Every row gives one point. Each copy is the shape, with its points in the same order, stretched, turned, moved and blurred by noise. Say if it was mirrored as well.

Shape:
[[-0.04, -0.30],
[+0.12, +0.25],
[+0.18, +0.38],
[+0.33, +0.56],
[-0.18, +0.22],
[+0.10, -0.32],
[+0.16, +0.13],
[-0.22, -0.27]]
Copy 1:
[[-0.24, -0.05],
[+0.07, +0.34],
[+0.06, +0.44],
[+0.12, +0.61],
[+0.17, +0.08],
[-0.32, +0.03],
[-0.11, +0.34],
[-0.12, -0.11]]
Copy 1 is: mirrored
Copy 2:
[[+0.23, -0.14],
[-0.22, +0.09],
[-0.32, +0.13],
[-0.53, +0.18],
[-0.09, +0.27],
[+0.20, -0.23],
[-0.14, +0.02],
[+0.25, +0.00]]
Copy 2 is: mirrored
Copy 3:
[[+0.08, -0.30],
[+0.04, +0.18],
[+0.00, +0.35],
[+0.07, +0.56],
[-0.16, -0.03],
[+0.17, -0.23],
[+0.15, +0.22],
[-0.01, -0.40]]
Copy 3 is: only turned
Copy 4:
[[+0.21, +0.20],
[-0.39, -0.12],
[-0.60, -0.17],
[-0.85, -0.23],
[-0.18, -0.34],
[+0.13, +0.34],
[-0.35, -0.01],
[+0.30, +0.04]]
Copy 4 is: only turned

Shape:
[[+0.16, -0.23, -0.09, -0.01],
[-0.01, +0.25, +0.47, +0.14],
[-0.04, +0.23, +0.16, -0.15],
[-0.12, -0.53, +0.01, -0.13],
[+0.32, -0.09, +0.11, +0.22],
[-0.41, +0.41, -0.04, +0.08],
[-0.35, +0.00, +0.23, -0.05],
[-0.07, -0.07, -0.52, +0.23]]
Copy 1:
[[+0.39, +0.16, +0.03, -0.14],
[-0.61, -0.40, +0.26, +0.06],
[-0.44, +0.15, +0.16, +0.20],
[+0.28, +0.11, -0.22, -0.56],
[+0.31, -0.25, +0.27, -0.04],
[-0.59, +0.12, -0.31, +0.58],
[-0.52, -0.07, -0.19, -0.10],
[+0.57, +0.30, -0.37, +0.40]]
Copy 1 is: only turned
Copy 2:
[[-0.15, -0.16, -0.15, +0.17],
[+0.10, -0.12, +0.36, +0.10],
[+0.06, -0.17, +0.19, -0.21],
[+0.14, +0.13, -0.26, -0.14],
[-0.13, -0.25, +0.02, +0.42],
[-0.11, +0.16, +0.29, -0.47],
[+0.19, +0.22, +0.14, -0.38],
[-0.43, +0.03, -0.17, -0.01]]
Copy 2 is: mirrored
